Every row gives one point. Each copy is the shape, with its points in the same order, stretched, turned, moved and blurred by noise. Say if it was mirrored as well.

Shape (5 x 2):
[[ 24.5  -1.5]
 [ 18.3   1.6]
 [-15.6 -12.9]
 [-25.7  -1.4]
 [ 32.5 -10.9]]
Copy 1 (5 x 2):
[[-20.1   0.6]
 [-22.7   2.6]
 [  7.0   3.7]
 [ 17.4  13.3]
 [-28.0  -8.2]]
Copy 1 is: mirrored
Copy 2 (5 x 2):
[[-21.5  -0.6]
 [-12.0   0.5]
 [  1.8 -18.2]
 [ 21.4 -12.7]
 [-33.1  -5.8]]
Copy 2 is: mirrored
Copy 3:
[[ 15.3  21.2]
 [ 12.5  13.9]
 [-23.8   0.6]
 [-22.8 -14.9]
 [ 15.1  34.9]]
Copy 3 is: mirrored

Shape:
[[  8.9 -20.1  15.2]
 [ 24.0 -13.6 -30.6]
 [  7.3   1.7   2.1]
 [ 22.2  14.6   1.6]
 [-20.6   1.2  21.1]
 [ 16.8 -12.1  14.8]
 [-21.0  18.3 -10.6]]
Copy 1 (7 x 3):
[[ 28.1  18.2   8.0]
 [-25.4  16.3  14.3]
 [ 11.0  11.4  -5.8]
 [ 10.7  25.4 -18.6]
 [ 28.5 -10.8 -11.2]
 [ 27.7  28.8  -3.6]
 [-13.5 -28.5 -13.1]]
Copy 1 is: mirrored
Copy 2, 7 rows:
[[ 12.9 -33.1   6.0]
 [ -2.4 -21.7 -35.8]
 [  1.8 -11.0  -4.6]
 [-17.3  -6.4  -4.0]
 [ 22.4  -5.1  16.5]
 [  0.1 -25.8   5.9]
 [ 15.8  15.3  -6.0]]
Copy 2 is: mirrored
Copy 3:
[[-14.5 -20.6   7.6]
 [-32.1  38.6   2.3]
 [  6.7  -7.0  -2.3]
 [ 15.1  -7.6 -25.4]
 [ 22.1 -27.9   8.9]
 [ -7.6 -19.1  -2.1]
 [ 30.3  10.8   2.0]]
Copy 3 is: only turned
Copy 4 (7 x 3):
[[ -3.5  -5.9  35.4]
 [ 20.9 -11.5   2.5]
 [ -6.5  -1.9   1.7]
 [ -9.3 -18.9  -6.2]
 [-10.8  19.3  12.7]
 [ -9.5 -11.9  28.0]
 [  5.0  28.1 -28.6]]
Copy 4 is: mirrored

Shape, 10 rows:
[[-14.3 -15.7  -6.8   1.2]
 [  4.5  40.3   0.7  -5.4]
 [ 19.1  16.1  -4.6  17.8]
 [-20.8 -18.9  -0.5   1.1]
 [ -7.8 -18.4 -15.8  11.9]
 [ -0.5 -33.1   2.4   8.8]
 [ -4.3   7.1   3.4 -10.0]
 [ -3.9 -15.8 -23.7   2.7]
 [  9.3   5.7   1.7  27.1]
 [-11.3   2.1  -4.3   6.7]]
Copy 1 (10 x 4):
[[ 12.4  22.5  12.2  15.3]
 [-16.9 -48.0  -3.0   3.2]
 [-20.2  -6.0 -24.1  23.4]
 [  8.4  24.0  20.8   7.6]
 [  5.1  28.8   3.7  28.6]
 [  3.3  44.9   0.1   9.8]
 [  8.0  -8.9   1.2  -2.4]
 [ 19.4  19.8   1.1  36.8]
 [-28.5  21.1 -13.6  23.1]
 [ -4.1   6.2   9.2  17.4]]
Copy 1 is: only turned
Copy 2:
[[ -7.9   7.9  -1.6 -26.1]
 [ 16.0 -51.1   0.8  17.2]
 [ -1.9 -17.4  25.9  18.0]
 [-12.0  12.4 -12.1 -25.3]
 [-16.4  11.1  16.9 -27.2]
 [ -8.8  37.6  -0.1 -17.0]
 [ 12.6 -14.0 -10.6  -5.5]
 [ -3.5   3.5  22.1 -35.0]
 [-19.3  -2.3  18.4  16.9]
 [-11.2  -9.9   0.7 -10.2]]
Copy 2 is: only turned
